Each row of a before or after table is a point. One or more steps were done to the points. Then noise was added and the rows were shuffled. The steps act on how far a point lies along the listed directions, d1 being the first. What was done? A step turns or swaps two directions, mirrors them in a line or flattens them onto one, adds a multiple of one to another, or multiplies one. Angles are multiples of 10 degrees, from the lower direction toward the higher: turns from -170 to 170, lines from 10 to 170 but not 90. Use the fewest steps. Two steps may share a direction if one is a turn and the other turns, adds or multiplies; they go together, in the order done. Otherwise the lowest direction goes first.

Directions:
(1): [-70  -1   7]
(2): [  1 -70  -3]
(3): [ -7   3 -70]
Before, 14 rows:
[[  2 -15   5]
 [-31  18   3]
 [-11  22  67]
 [-18  19   2]
 [ -7 -46 -21]
 [ 77 -33  44]
 [ 51  22 -30]
 [-18 -90 -33]
 [ 36  13  14]
 [-25  16 -25]
 [110  34  49]
 [ 46  47  -3]
 [ 13  49  10]
 [-14 -29  34]]
After (14 x 3):
[[ 61  70 -12]
 [ -7 -21  -7]
 [ -4  10  -1]
 [ 35  -1   6]
 [-24 -31  17]
 [-67  71  28]
 [ 19 -10 -63]
 [ 38 -22 -10]
 [-20  22 -36]
 [116  32 -13]
 [ 61 -15  12]
 [ 43  -5  49]
 [-15 -28 -21]
 [-31  33  19]]
Steps: turn d1 and d3 by 150 degrees; turn d1 and d2 by -150 degrees

Directions:
(1): [ -6  58 -24 -22 -25 -70]
(2): [  2  54 -34   4 -36  67]
Before:
[[ -1 -13  -6   3   3  11]
 [ -2 -17  14   6   6   5]
 [  6 -23   6   7  11  -2]
 [ -5 -18   2   5   6   4]
 [ -3 -16   4   0   5  -7]
 [ -2  42 -21  -7 -20  40]
 [ -4  11  -8  -3  -5   5]
 [  3  -2  -5   0   1  -3]
 [ -2  13   0  -3 -11 -28]
 [  4  20  -7   2  -8   3]
 [ -1  -6   2  -3  -3   3]
 [  3   7   3  -5 -13  -2]
 [  4  -1   1  -5   3 -20]]
After, 13 rows:
[[  0 -44  28   9  20   1]
 [ -4 -37  15   5  17   1]
 [ -1 -10   4   0  -1   5]
 [  2 -11   7  -9  11 -51]
 [ -5  22  -2 -10 -13 -62]
 [  2  -2  -6  -1   0  -8]
 [ -3  29 -18  -2 -17  18]
 [  2 115 -66  -3 -67 122]
 [ -3 -40  15  -1  20 -26]
 [  5 -54  24  10  28 -16]
 [  2  19  -2  -6 -21  -1]
 [  2 -21  -3   6   6  24]
 [  4  45 -22   3 -23  19]]
Steps: multiply d1 by 2; multiply d2 by 3

Directions:
(1): [-23 -48 -42  15  -4 -50 -67  38]
(2): [ 67  64   6   2 -12 -51 -41 -15]
(3): [ 20 -31   0  81 -35  26 -15 -56]
Before, 13 rows:
[[-21 -47   4  40 -19  -4 -22  -4]
 [-15  -5  22 -79  19 -10  37  25]
 [-30  10   4   4  13   2   9  21]
 [-11 -36  13  24  -7  31  38 -23]
 [ -3 -18 -28 -11   4 -26  -7  40]
 [ 18 -20  -2  34 -20  26 -12   1]
 [  9 -41 -24  41 -22 -30 -42  -4]
 [  1  14   6   4  -9   7  23  -6]
 [ 34  62  -1 -26  -2 -25 -21  -1]
 [117 102  11  43 -37 -86 -71 -70]
 [-17 -17   1  48 -27  24  32 -17]
 [ -9 -51 -22  46 -12   4 -59  16]
 [-16  35   6 -76  22  -1  10  69]]
After:
[[  -3    1   -3  -26    9   16    3   47]
 [ -25    0    2  -26   10  -36  -17   41]
 [-119 -122  -14   33    1   93   76  -13]
 [ -19   37   -2  -24    6  -21   38   40]
 [  58    2   29   17  -34  -28  -11  -52]
 [ -25  -23  -23  -32   14  -28  -50   66]
 [ -36  -48  -34  -15    6  -30  -10   44]
 [  29  -15  -26   27  -10  -21  -32   12]
 [ -21  -28   -7   38  -23   54   10  -31]
 [  -2   14   10    4  -12    2   21   -4]
 [  18   31   19  -42   14  -12   27   21]
 [  52   15    1   62  -46   14  -34  -42]
 [  -1   26   12   21    1  -15   -6    7]]
Steps: turn d2 and d3 by 150 degrees

Directions:
(1): [  9  -5  35 -38   7  24  52 -31 -41 -93  31]
(2): [ 44 -19  15  17  23 -22 -55  12  38 -19  97]
Before, 11 rows:
[[  -2   -4   -4   17   -2  -11  -14    6   13    9   16]
 [  -9   -3  -12    6   -5    0   -2    2    3   38  -41]
 [ -61   20  -40   -6  -25   18   52   11  -29   46 -121]
 [   6  -17   28   -8    5   17   21  -11  -16  -58   19]
 [  14    6   -2   31    8   -2  -19   14   18   26    5]
 [ -27   12  -10    8   -9  -12   -6    4   -3   14  -26]
 [  -9    5   -8    7  -15   -1   -2   -9   14   21  -31]
 [ -25   10  -26    8  -20   -3   41    0  -28   48  -74]
 [  -5    7   -5   12    3   -4   -3   11   -4   24  -10]
 [ -20    0  -19   -3  -15   17   15    4   -7    6  -66]
 [  16  -10    9   -6   11   -3   33  -19  -13  -23    6]]
After, 11 rows:
[[ -9   8  -3  12  -5 -21 -29  13  16   3  17]
 [ 23  -5 -24  41   2 -39 -44  25  26  58  30]
 [ -3   0  -9   7   2  -5  25 -11  -8  19 -33]
 [ 11  -4  -3  16  -1 -12 -25  -8  27   3  12]
 [-28  -2   1   6 -14  12  29  -3 -18   4 -60]
 [ 10  -9 -25  26   4  -2 -42  32  33  26  -6]
 [ 25   4  24  10  16   9   2   1   0 -30  32]
 [ -2  -9   8   0   0  -2   5 -11  -4 -23  19]
 [ 13  -7 -41  48  10 -39 -75  59  70  86  23]
 [ 21 -21   4  10  17 -13 -32   5  22  20  19]
 [  7   0   2   7  10  -7  -8  11   2   4  20]]
Steps: turn d1 and d2 by -100 degrees

Directions:
(1): [ 37   2  47  53 -17   4  33 -88 -30  16 -56  -7]
(2): [-12 -25 -34 -59  46  13 -28 -13 -31  74 -61 -33]
(3): [-13  38 -22  31 -34  27 -99  -6 -64 -31  -8  -1]
(4): [ 75 -37  32  23  27  47 -24  50  14 -22  -6 -68]
Before:
[[  7  -5  -3 -18  15  -5  38  43  42   5  10   2]
 [ -1  17  22  13 -25   5  20 -46  11 -10  -6  27]
 [ 10  11  14  29 -24 -13  20  -3  -1 -34   2  14]
 [  3  -3  -8   9   5 -15  30 -39 -19  18 -17   5]
 [ 31  -5  -6  15  13  33 -24  46  22 -31  22 -28]
 [ 35 -29  13  31   9  17   6   4  -3  -5  -9 -38]
 [-21  48   8  22 -13   1 -21 -43 -16  -5 -11  19]
 [-25 -13 -20 -29  10 -23  26 -13   6  31 -13   4]
 [-23   4 -13 -33  13 -37  38  28  49   6  43  25]
 [ -3 -10 -14 -31  15  15 -31   9  -3  -2 -11 -30]
 [ 53 -13  37  41  -4  20  -8  -6  -4 -20   3 -30]
 [ -2  26  -2  14 -18  27 -35  69 -11 -44  32 -12]]
After:
[[ -38   15  -43  -13   -5  -22   -6  -44  -42   26  -18   28]
 [   9   10   13   27  -25   -6    6  -28  -27  -13  -27    8]
 [  94  -56   29   44   31   63  -43   49   -5  -21  -19 -102]
 [ 123  -43   55   58   23   77  -71   32  -20  -26  -27 -107]
 [  29  -18   23   -3   17   -6   71   42   63   -4   15   -5]
 [ -41   13    0  -29   -4  -79  115  -18   72   13   49   71]
 [ 120  -50   49   51   38   74   -8   83   52  -53   14  -94]
 [ -72   74  -23    2  -28  -16  -41  -75  -45   18  -22   50]
 [  63   -8   48   48   -4   41   11   66   17  -54   22  -45]
 [  21  -21    0  -21   23   20  -20   44   26  -25   15  -44]
 [ -73    9  -45  -45   -5  -53   38  -20   11   32    9   47]
 [ -41   35   -8   -5  -32   -2  -10  -78  -29   15  -30   42]]
Steps: add 1 times d1 to d3; turn d1 and d2 by 50 degrees; multiply d4 by 3

Directions:
(1): [ 10  -3 -14 -85 -13  63 -42 -18  88  25  13  17 -11  18]
(2): [ 30  47 -50  17  42  51 -50 -43 -49  33 -64 -30  11   0]
(3): [ 81 -19   8 -12 -62  10  51 -44 -11 -21  -7 -24  66  45]
(4): [  0 -62  32 -41   5  60 -20  57 -43 -26  -7 -42  32 -63]
Before, 14 rows:
[[ -10   16  -11   62   10  -28   11   -5  -65   -8  -12  -12   -6   -5]
 [ -31   15   -5   -1   37   13  -44    7   22   24    7   32  -20  -31]
 [  30   14    8   46    9   -6    2    6 -121  -12  -47  -56   36  -26]
 [  27   14    3  -10    1   17    2  -16    0    7  -22    4   21   20]
 [  39   45  -23   21   16   -9   -3  -36  -44    2  -32  -20    1    5]
 [  55   30    5   52  -30  -50   52  -44  -46   -2  -14   12   21   41]
 [ -41    0   -7   28   32  -25  -10   18   -9   -3    8    3  -32  -28]
 [  40  -10    1   49  -20  -43   54  -21  -56  -29  -18  -30   36    9]
 [  22  -25   36   53    0  -30   40    4  -41  -23   11   -4   25   10]
 [ -56  -16   13   20   32  -11  -21   44  -48  -23   -1    8  -17  -51]
 [ -29  -23    9   -2   -5  -57   36    5    1  -13   18   11   -2   -9]
 [   3    9  -20   13   15   28  -28  -13  -11   14  -11  -17   -6    7]
 [  51   21  -21    2  -22   14   25  -59   12   13  -15   -5   25   40]
 [   5   30  -12    6    4    0    0  -29   21   22    9   26   -3   15]]
After, 14 rows:
[[  4  -7  20  -8   5  10   5  18 -12  -6 -12   1  19  -8]
 [  4   9  -3  -6  21  40 -24  -2 -16  17  -9   0  12 -22]
 [-10 -34  13  -8  -5  23 -12  24   1  -8  18 -17  -1 -14]
 [ 58   2  13  35  -5   4  20 -11 -96  -9 -41 -26  44  -9]
 [  2  18 -33   7  10 -32  11 -48  -7  16 -19   0   3  15]
 [ -5  -4 -14  -3   8   0  -9  -9  11   2   5  -4 -10  -2]
 [ 24 -22  24 -20  -3  10   7  26 -49 -33  -8 -34  21 -37]
 [ 16 -15   4   3   9  30   8   5 -40  -5 -19 -28  25 -27]
 [ 14 -18   7  17 -18   4  17   1 -49 -25  -2 -23  21  -6]
 [ 19 -41  61   7 -53 -44  59  37 -53 -47  21 -27  38 -12]
 [ 38  -4  16  56   3 -25  35 -22 -35 -12   0  -2  29  30]
 [-21  -4   6  -4 -15 -22   8  -5  17 -17  20  34  -9  11]
 [-17   0   1 -23  21  27 -38   8  35  17  15  28  -7 -28]
 [ 41 -18   4  45 -23 -38  51 -16 -60 -31 -17 -34  38   3]]
Steps: flatten d1 and d3 onto the line at 140 degrees; turn d2 and d4 by 110 degrees
